Each point is reached from the start by the listed moves, each made once or not at all, plus a little noise. Is the number of moves made odd or even? Then give how often each move was made.
(in the rows, 128 means zero)

Moves:
(1): [181 124 153 132]
(2): [138 203 108 130]
(3): [100 138 168 127]
Start: [137 144 157 145]
Points:
[136 144 157 144] => even (0, 0, 0)
[147 220 136 147] => odd (0, 1, 0)
[190 141 183 149] => odd (1, 0, 0)

Moves:
(1): [187 110 110 132 134 129 116 140 128 129 124]
(2): [144 194 134 112 136 140 120 117 148 135 134]
(3): [134 116 172 104 120 124 120 130 137 129 134]
(4): [128 129 150 180 128 118 130 133 148 122 134]
(5): [127 108 143 129 184 141 138 113 123 138 132]
(6): [123 119 138 133 112 200 127 123 131 122 128]
(7): [139 134 125 136 125 126 176 140 128 136 136]
(8): [118 135 118 123 143 134 112 173 118 135 129]
(9): [119 116 113 122 134 126 135 133 188 125 114]
(10): [121 121 124 138 116 126 123 119 136 192 130]
(11): [127 122 120 130 130 126 124 122 134 124 171]
Start: [138  93 161 148 104 130 123 145 138 108 120]
Points:
[201 121 168 186 190 152  96 174 168 123 174] => even (1, 1, 0, 1, 1, 0, 0, 1, 0, 0, 1)
[121  49 231 188 141 204 102 161 168 174 182] => odd (0, 0, 1, 1, 1, 1, 0, 1, 0, 1, 1)
[196 122 211 174  98 206  75 183 186 176 136] => odd (1, 1, 1, 1, 0, 1, 0, 1, 0, 1, 0)
[192  97 176 200 150 215 116 125 243 177 120] => odd (1, 1, 0, 1, 1, 1, 0, 0, 1, 1, 0)
[197  47 180 196  96 109 150 168 241 169 167] => odd (1, 0, 1, 1, 0, 0, 1, 0, 1, 1, 1)

Moves:
(1): [186 130 105 137 148 114 140 135 131 122 124 123 126 122 141 140 144 119
 121 140 113 113 117 141 135 129]
(2): [133 188 129 137 121 137 120 114 136 135 119 129 128 125 139 143 131 125
 126 125 116 137 132 130 125 126]
(3): [139 130 185 134 121 122 122 132 137 126 136 131 124 122 118 134 120 115
 133 125 126 131 125 136 139 118]
(4): [126 128 125 193 128 118 144 136 147 129 138 108 119 113 128 139 136 132
 115  96 150 139 114 122 135 115]
(5): [119 134 135 126 174 125 131 126 129 126 129 125 126 144 131 125 116 136
 112 130 137 134 121 134 125 122]
(6): [140 125 136 142 121 187 124 127 145 130 132 113 133 129 137 122 122 139
 129 144 124 124 129 139 122 125]
(7): [126 130 132 118 126 131 168 137 126 119 124 135 123 138 132 127 126 133
 143 135 134 129 129 130 126 128]
(8): [131 133 131 128 132 127 125 160 132 140 130 121 133 132 121 123 128 124
 138 127 129 117 134 119 120 124]
(9): [123 122 129 115 134 127 129 132 176 130 122 133 122 128 131 134 128 134
 131 142 125 135 123 120 126 145]
(10): [123 124 140 126 126 121 146 119 132 186 122 129 134 133 124 125 124 128
 132 128 124 110 132 135 140 129]
(11): [129 135 117 116 128 129 124 120 139 128 180 124 138 124 135 128 122 128
 135 133 125 122 137 125 141 120]
(12): [134 134 130 133 129 143 131 138 130 132 131 180 134 133 123 131 129 128
 123 136 133 120 127 125 127 126]
(13): [125 124 130 127 125 127 129 125 138 119 116 123 177 122 130 125 144 134
 128 128 139 129 145 138 130 123]
(14): [130 125 136 143 126 116 120 125 139 121 149 123 133 192 123 121 142 130
 126 128 115 122 146 126 132 136]
(15): [129 120 127 131 124 115 123 133 130 132 122 128 129 130 165 126 128 132
 118 125 128 126 125 133 118 131]
(16): [125 129 129 121 126 132 127 131 126 130 132 122 135 133 128 164 133 124
 126 129 131 117 122 132 128 121]
(17): [123 125 135 116 138 140 128 125 120 128 138 129 116 120 128 110 177 129
 127 114 123 121 131 130 123 130]
(18): [144 120 135 118 122 125 110 136 127 144 133 121 125 120 126 139 130 188
 127 128 126 144 126 119 140 108]
(19): [127 127 128 136 138 124 115 119 122 132 127 132 130 136 134 138 128 123
 163 121 132 137 120 131 132 126]
(20): [125 129 129 139 126 121 135 125 119 132 132 125 124 122 126 133 137 131
 129 166 136 143 129 134 118 125]
(21): [143 136 122 107 123 122 120 127 128 122 130 125 119 134 118 126 129 125
 131 118 179 127 121 133 125 139]
(22): [131 124 127 124 126 132 132 137 127 137 140 127 138 137 129 131 121 110
 118 115 122 168 124 137 125 135]
(23): [141 123 128 124 143 137 126 128 141 121 129 130 120 121 132 144 122 121
 126 129 140 136 185 128 121 118]
(24): [120 123 114 132 123 118 110 146 132 131 123 134 108 130 109 130 124 131
 129 125 119 120 137 189 125 124]
Start: [119 144 125 143 153 143 123 106 108 118 127 111 121 117 125 116 120 129
 157 169 102 145 108 133 109 109]
Points:
[143 186 236 155 179 180 118  93 142 194 159  91 121 202 178 154 157 197
 187 168  85 143 109 170 128  75] => even (0, 1, 1, 0, 1, 1, 1, 0, 0, 1, 0, 0, 0, 1, 1, 1, 1, 1, 1, 0, 0, 0, 0, 0)
[128 143 134 184 193 164 105 100 153 188 191  58 134 110 115 121 175 220
 181 160 178 160 115 228 131  59] => even (0, 0, 0, 1, 1, 1, 0, 0, 0, 1, 1, 0, 1, 0, 0, 0, 1, 1, 1, 1, 1, 0, 0, 1)
[142 148 206 157 172 156 152 151 128 110 170 157 102 171 102 113 173 117
 180 206 113 139 194 133  90  92] => even (0, 0, 1, 0, 0, 0, 1, 1, 0, 0, 0, 1, 0, 1, 0, 0, 1, 0, 0, 1, 0, 0, 1, 0)
[165 123 112 181 168 103 123 126 207 177 198  72 145 143 119 165 219 199
 146 150  83 110 133 203 158  81] => odd (1, 0, 0, 1, 0, 0, 0, 0, 1, 1, 1, 0, 1, 1, 0, 1, 1, 1, 0, 0, 0, 0, 0, 1)
[109 123 135 193 152 107 105 161 185 204 118  83 151 114 107 181 146 195
 198 144 125 142 106 186 134  73] => odd (0, 0, 0, 1, 0, 0, 0, 1, 1, 1, 0, 0, 1, 0, 0, 1, 0, 1, 1, 0, 0, 0, 0, 1)
[103 192 128 224 183 119 104 130 213 124 130 137 152 185 152 174 151 155
 110 155 114 144 120 203 102  99] => even (0, 1, 0, 1, 1, 0, 0, 0, 1, 0, 0, 1, 1, 1, 1, 1, 0, 0, 0, 0, 0, 0, 0, 1)
[185 155 100 209 175 155 141 154 150 115 220  59  92 180 123 156 203 132
 202 177 148 111 107 219 111  86] => odd (1, 0, 0, 1, 0, 1, 1, 1, 0, 0, 1, 0, 0, 1, 0, 1, 1, 0, 1, 1, 1, 0, 0, 1)
[126 204 145 158 175 200 127  80 163 181 156 139 196 132 185 117 111 157
 137 199 102 126 131 166 113  86] => even (0, 1, 0, 0, 1, 1, 0, 0, 0, 1, 1, 1, 1, 0, 1, 0, 0, 0, 0, 0, 0, 0, 0, 0)
[129 187 150 249 136 166 119  84 160 190 147  71 138 178 176 168 137 142
 167 142 100 131 105 156 121  91] => even (0, 1, 0, 1, 0, 1, 0, 0, 0, 1, 0, 0, 0, 1, 1, 1, 0, 0, 1, 0, 0, 0, 0, 0)
[131 189 182 162 126 167 103 102 200 193 162 102 107 104 159 139 110 143
 166 228  73 141 128 222 113 101] => odd (0, 1, 1, 0, 0, 1, 0, 0, 1, 1, 1, 0, 0, 0, 1, 0, 0, 0, 0, 1, 0, 0, 0, 1)
[208 138  87 129 178  95  68 113 154 103 186  94 145 164 116 157 151 177
 191 168 140 138 187 211 141  80] => odd (1, 0, 0, 0, 0, 0, 0, 0, 0, 0, 1, 0, 1, 1, 0, 0, 0, 1, 1, 0, 1, 0, 1, 1)
[202 128 118 207 196 137 125 167 134 151 151 116 164  90 168 197 212 162
 153 161 134 193 144 158 102  57] => odd (1, 0, 0, 1, 0, 0, 0, 1, 0, 0, 0, 1, 1, 0, 1, 1, 1, 1, 1, 1, 0, 1, 1, 0)

Moves:
(1): [163 116 125 140 142 148 116 125 144 118 123 144 146 119 119 137 152 126
 121 116 118 115 133 143]
(2): [123 154 134 116 143 137 132 143 133 126 133 123 124 118 137 129 122 115
 138 139 135 135 142 125]
(3): [130 125 157 126 119 125 138 117 121 125 114 122 112 128 131 150 149 136
 125 137 129 135 123 113]
(4): [151 127 136 147 136 139 133 138 109 118 163 119 109 133 134 129 130 144
 121 126 144 148 130 134]
(5): [102 122 137 135 136 127 127 132 122 110 140 136 133 129 134 136 122 129
 125 128 138 118 136 112]
(6): [132 129 123 136 126 160 145 119 138 132 132 108 133 138 135 135 120 123
 125 107 130 122 120 122]
(7): [137 136 134 113 138 122 147 130 133 132 125 138 128 126 126 115 126 147
 138 119 140 123 133 123]
(8): [112 129 133 123 121 132 129 168 140 107 132 141 134 118 115 137 110 132
 127 110 108 138 125 152]
(9): [141 118 130 141 150 140 134 126 178 104 138 118 121 125 130 129 125 137
 136 123 117 140 103 122]
(10): [128 111 130 139 133 116  96 126 125 148 126 120 135 119 135 142 132 132
 153 120 139 135 133 128]
(11): [127 118 146 113 124 133 126 120 128 143 142 126 121 115 139 121 128 134
 128 122 111 108 129 142]
(12): [105 123 110 139 105 146 123 126 149 134 133 155 119 118 125 145 147 124
 108 136 150 133 126 120]
(13): [125 152 134 126 112 119 128 129 125 118 151 135 141 126 123 116 136 134
 144 121 120 128 138 126]
(14): [122 131 119 132 139 128 139 142 138 142 146 135 151 143 117 142 129 128
 123 134 118 113 126 131]
(15): [126 138 131 129 126 107 131 132 139 128 131 123 129 137 153 133 142 124
 127 117 135 135 141 138]
(16): [126 125 112 107 127 113 120 102 127 130 144 114 139 117 112 144 121 125
 125 123 143 124 140 143]
(17): [122 130 110 127 138 128 129 125 128 134 121 111 115 124 122 123 143 139
 127 113 114 122 138 131]
(18): [133 145 117 121 124 120 123 129 128 117 123 128 130 113 152 136 124 149
 133 137 134 124 120 119]
(19): [131 125 129 115 113 116 107 133 135 119 124 135 112 153 132 135 135 129
 158 118 146 114 118 131]
(20): [116 102 133 130 120 154 152 122 122 118 135 105 134 140 152 133 151 133
 150 157 131 153 138 143]
(21): [128 120 131 115 118 123 107 144 131 119 129 120 147 140 133 117 127 138
 120 130 145 133 136 116]
(22): [121 144 120  97 158 138 153 140 124 131 135 122 134 128 147 126 140 122
 135 108 125 154 107 124]
(23): [125 130 122 116 135 135 111 111 133 138 128 135 132 159 131 138 119 136
 129 122 111 142 146 136]
(24): [110 150 144 125 143 131 120 121 120 134 119 131 142 131 109 108 126 134
 125 135 142 121 116 157]
Start: [114 124 135 131 111 160 128 145 118 148 118 130 166 122 163 137 138 165
 127 147 142 121 131 152]
Points:
[108 180 174  77 155 136 111 104 156 154 147  87 163  54 172 142 161 238
 193 130 159 107 138 173] => odd (0, 1, 1, 0, 0, 0, 1, 0, 1, 1, 1, 0, 1, 0, 0, 1, 1, 1, 0, 0, 0, 0, 0, 1)
[114 139 140 155 139 188 119 181 192 108 184 110 164 110 249 175 147 220
 145 120 244 157 143 102] => odd (0, 1, 0, 1, 1, 1, 1, 0, 1, 1, 0, 1, 0, 0, 1, 0, 0, 1, 0, 0, 1, 0, 0, 0)
[165 165 161 104 137 164 105 191 203  93 172 140 160 115 248 183 233 232
 191 101 230 181 122 119] => even (1, 1, 1, 1, 0, 0, 1, 0, 1, 1, 0, 1, 1, 0, 1, 0, 0, 1, 1, 0, 1, 1, 0, 0)
[121 197 171  72 182 206 172 210 229 118 187 142 216 133 181 135 165 187
 186  54 125 101  97 224] => odd (1, 1, 0, 0, 0, 1, 1, 1, 1, 0, 1, 0, 1, 1, 1, 0, 0, 0, 1, 0, 0, 1, 0, 1)
[113 214 120  66 161 141 157 145 115 147 199  87 172 138 216 194 186 209
 146 116 143 172 174 162] => odd (0, 1, 1, 1, 0, 0, 0, 0, 0, 0, 0, 0, 1, 1, 1, 1, 1, 1, 0, 0, 0, 1, 1, 0)

Moves:
(1): [144 115 117 144 119  97  99 116 110 133 153 116 145 120 106 130 126 134
 136 140 101 137 136 110]
(2): [134 169 154 125 126 120 116 158 131 120 110 130 136 119 125 131 136 119
 132 129 132 135 125 139]
(3): [141  94 154  82 148 102 124 146 112 102 131 103 128 148 153 128 141 104
 118 143 166 135 122 135]
(4): [109 112 140 156 111 120 128 132 121 133 134 121 147 136 134 126 110 156
 160 123 140 123 148 105]
(5): [111 155  98 145 152 103 138 135 120 115 129 149 110 132 164 139 115 129
 134 122 131 134 127 139]
(6): [142 117 114 143 134 145 106 133 154 104 130 145 125 127 159 146  89 124
 132 131 154 129 115 124]
(7): [121 130 139 111 109 122 159 162 157 163 149 117 107 119  97 149 119 105
 116 154 129 146 132 133]
(8): [132 136 110 127 112 125 125 133 133 134  98 120 144 138 122 144 138 126
 124 125 131 110 137 143]
(9): [137 135 136 103 144 102 126 124 139 158 145 130 129 127 116 141 134 126
 143 102 142 121 109 160]
(10): [124 141 131 148 139 161 132 163 113 165 122 128 135 122 117 137 134 139
 122 121 123 121 148 138]
(11): [104 119 118 127 121 133 103 170 147 121 170 123 143 119 118 125 157 124
 122 115 138 167  93 107]
(12): [135 126 127 140 114 121 133 124 101 134 153 181  92 134 126 128 133 136
 135 118 160 127 124 130]
(13): [113 111 142 135 123 125 145 114 121 129 125 164 177 113 150 144 122 128
 118 113 140 128 126 131]
(14): [124 137 138 117 130 139 107 106 144 156 154 131 150 164 132 127 137 121
 132 141 119 136 123 104]
(15): [134 123 134 129 112 129 140 126 118 144 116 113 115 117 159 139 125 106
 115 122 116 136 125 124]
(16): [119 134 142 143 116 130 116  99 121 130 113 116 125 123 125 175 131 125
  96 114 129 166 128 152]
(17): [126 115 116 156 136 141 151 111 142 116 151 133 121 109 140 137 163 167
 125 123 137 112 148 112]
(18): [143 141 119  95 128 112 127 111 107  76 157 114 155 129 135 123 117 185
 112 101 130 111 134 129]
(19): [133 116 119  91 132 116 124 130 132 133 119 135 127 129 119 121 140 136
 147 136 134 139 151 126]
(20): [111 119 156 129 111 135 115 122 143 157 108 144 121 140 135 131 127 142
 129 155 109 122 122 137]
(21): [123 130  97 116 133 129 117 123 140 164 131 111 122 106 120 107 132 124
  95 138 179 124 143 128]
(22): [144 122 114 151 143 115 120 140 144 136 114 125 141 151 134 106 115 143
  97 104 144 136 147 114]
(23): [ 92 114 140 147 125 162 132 132 153 120 137 151 114 119 142 124 130 117
 116 110 114  89 159 115]
(24): [126 133 126 145 115 149 132 115 150 128 156 128 131 131 130 106 134 137
 133 139 118 137 137 164]
Start: [117 124 130 105 181 133 169 135 115 125 127 108 113 166 116 129 122 132
 149 115 157 119 139 127]
Points:
[128  82  98  89 154 116 191 107 116  95 178  30 149 156 183 118 158 214
 104 106 249  81 209 142] => even (0, 0, 1, 1, 0, 0, 0, 1, 0, 0, 0, 0, 0, 0, 1, 0, 1, 1, 0, 0, 1, 0, 0, 1)
[ 37  57 123  95 187 123 121 186 171  93 173 172 198 214 225 172 122 115
 173  97 244 130 156  74] => even (0, 0, 1, 1, 1, 1, 0, 1, 0, 0, 1, 0, 1, 1, 0, 0, 0, 0, 1, 0, 0, 0, 1, 0)
[ 58 125 156 220 170 138  94 115 234 175 219 184 174 159 226 211 143 152
  88  56 161 185 137 139] => odd (1, 1, 0, 0, 1, 1, 0, 0, 1, 0, 1, 0, 1, 1, 1, 1, 1, 0, 0, 1, 0, 1, 1, 1)

Moves:
(1): [125 126 114 129 118 126 131 122 131 132 131 133 123 121 135 127 128 126
 129 126 129 121 118 125 132 129 125]
(2): [108 123 126 130 133 123 121 134 125 121 119 132 135 133 121 127 140 132
 121 126 128 119 128 125 132 140 134]
(3): [137 139 119 127 125 119 149 127 115 124 119 126 113 126 135 127 126 117
 130 134 122 132 116 121 130 119 117]
(4): [129 135 147 125 134 135 115 122 129 135 134 132 131 135 122 137 130 121
 132 128 113 127 125 129 140 133 135]
(5): [142 130 131 113 133 131 112 134 119 125 116 115 134 106 121 115 129 133
 118 119 134 130 115 128 136 138 124]
(6): [130 132 126 128 132 118 114 130 137 135 119 123 129 117 119 131 107 134
 124 122 104 140 126 136 141 139 124]
(7): [131 129 126 123 118 129 123 137 130 133 112 125 127 126 135 113 148 117
 132 143 137 125 130 101 131 130 130]
(8): [125 123 138 132 114 125 125 108 125 127 128 119 110 120 121 117 134 135
 127 130 134 144 122 118 144 128 128]
(9): [143 135 144 138 142 122 129 120 118 127 130 134 105 137 132 119 114 118
 116 129 120 111 139 128 147 125 143]
(10): [118 110 112 121 128 127 142 136 133 125 150 137 120 141 131 127 124 128
 136 121 125 137 127 111 111 104 131]
(11): [131 131 132 126 123 111 115 110 142 122 142 133 129 132 112 120 121 126
 126 120 135 117 113 111 139 137 131]
(12): [126 127 124 120 130 134 120 134 126 133 132 106 125 130 124 125 133 120
 129 132 131 133 114 127 121 126 126]
(13): [110 139 136 130 121 130 132 134 140 112 128 139 135 116 137 118 134 128
 138 122 106 135 150 136 135 127 114]
(14): [100 122 119 143 134 126 140 128 124 129 136 144 115 126 132 115 134 117
 120 145 141 136 136 122 122 130 122]
(15): [133 125 130 125 140 138 118 138 121 121 129 120 137 133 117 122 148 136
 127 148 122 131 132 130 138 134 128]
(16): [121 112 128 129 136 138 128 122 136 110 122 134 111 147 120 139 125 120
 153 137 135 130 140 118 136 118 122]
(17): [109 130 139 123 139 126 127 107 136 119 137 127 109 108 117 131 110 136
 125 133 134 142 117 120 144 114 138]
(18): [134 131 141 127 132 126 118 118 133 144 141 113 125 116 109 119 134 122
 139 116 109 122 134 101 138 126 129]
(19): [130 136 125 114 141 118 115 134 126 135 127 124 117 131 136 128 123 128
 130 131 120 119 120 139 133 127 121]
(20): [137 126 132 129 137 132 137 130 120 135 137 123 128 137 138 122 125 133
 126 129 130 126 122 124 127 131 126]
(21): [103 127 121 125 126 120 145 156 139 132 134 137 131 124 116 115 110 120
 132 118 149 121 122 122 130 101 117]
(22): [119 118 132 126 124 135 124 115 118 129 129 133 125 132 124 127 123 137
 126 149 108 136 120 123 114 125 131]
(23): [118 121 118 120 115 121 135 134 145 116 113 127 115 121 123 143 129 132
 123 119 135 131 126 123 134 123 111]
(24): [130 119 135 126 128 129 137 146 125 128 130 126 125 122 124 116 127 122
 129 133 134 134 127 129 124 131 137]
Start: [135 129 127 130 128 150 119 109 107 123 131 113 103 131 122 131 121 117
 137 137 148 122 120 119 122 132 126]
Points:
[ 60  98 110  84 134 128 116 110 145 100 134 122  25 112  61 106  80  82
 149 166 161 166  54  18 160  78  95] => even (0, 0, 1, 1, 1, 1, 1, 0, 0, 1, 1, 1, 0, 1, 0, 1, 1, 0, 0, 0, 1, 1, 1, 0)
[ 69 109 136 122 146 124  86 112 129 116 142 112  59 138  60  66 159  89
 163 173 178 103 119  24 187 125 110] => even (0, 1, 0, 0, 0, 0, 1, 1, 0, 0, 1, 0, 0, 1, 1, 1, 0, 1, 1, 0, 1, 0, 0, 0)
[113 111 174 106 191 133  92  81 120 116 187 123  17 126  72  87  85  80
 154 141 140 117 107  46 182 107 154] => odd (0, 0, 0, 1, 1, 0, 0, 0, 1, 1, 1, 0, 0, 1, 0, 1, 1, 1, 1, 0, 0, 0, 0, 1)
[ 72 100 153 143 179 131 115  93 134  92 187 141  35 125  76  72 101 102
 154 150 110 130 139  43 197 123 141] => even (1, 1, 0, 0, 0, 1, 0, 0, 1, 1, 1, 0, 1, 1, 1, 1, 1, 1, 0, 1, 0, 0, 0, 1)
[ 72  72 144  78 118 163 117 125 134 101 132  97  30 111  64 100 107 103
 162 161 183 177  69  32 149  68 123] => even (0, 0, 0, 1, 1, 0, 1, 1, 0, 1, 0, 1, 0, 0, 0, 1, 1, 0, 0, 0, 1, 1, 1, 1)
[121 120 138  98 167 143  93 135 116 126 164  77  41 118  85  63  97 104
 171 125 104 128 109  70 199  94  95] => even (1, 0, 0, 0, 1, 1, 0, 1, 1, 1, 0, 1, 1, 0, 1, 1, 0, 1, 1, 1, 1, 0, 0, 0)
[147 152 194 105 152 128  78 106  72 143 109  88  50  94 101  56 123 103
 131 156  56 127 105  63 200 159 130] => even (0, 1, 1, 1, 1, 1, 1, 1, 1, 0, 0, 0, 1, 0, 0, 0, 0, 1, 1, 1, 0, 1, 0, 1)
[ 84 141 131 115 135 117 124  96 115 121 124 101   7  67  85  97  69  88
 106 136 158 152  59  83 207 100 102] => even (1, 0, 1, 1, 1, 1, 0, 1, 1, 0, 0, 1, 0, 1, 0, 0, 1, 0, 0, 0, 1, 0, 1, 0)
[ 68 108 151 126 110 150  77  67 119  92 119 144  71 118  94  78 161 104
 151 171 141 135 108  48 176 159 114] => odd (1, 1, 0, 1, 1, 0, 1, 1, 0, 0, 1, 0, 1, 1, 0, 1, 0, 0, 0, 0, 0, 1, 0, 0)
[ 99 124 123  92 145 122 112 157 112 141 132 101  57 129  85  80 114  86
 131 197 138 134  58  63 157 126  93] => even (0, 0, 1, 1, 0, 1, 1, 0, 0, 0, 1, 1, 0, 1, 1, 0, 0, 0, 1, 1, 1, 1, 1, 1)
[ 74 123 161 131 149 114 119 129 117 137 143 121  32 115  79  86 113  84
 126 130 151 105 122  74 186 116 125] => even (0, 1, 0, 1, 0, 0, 0, 1, 1, 0, 0, 0, 0, 1, 0, 0, 0, 1, 1, 0, 1, 0, 1, 1)
[149 120  97 118 135 125 129 107 109 120 162 112  85 139 114 111 104 122
 139 142 120 131  78  82 144 129 115] => odd (1, 0, 1, 0, 0, 1, 0, 0, 0, 1, 1, 0, 0, 0, 1, 0, 0, 0, 0, 1, 0, 0, 0, 0)
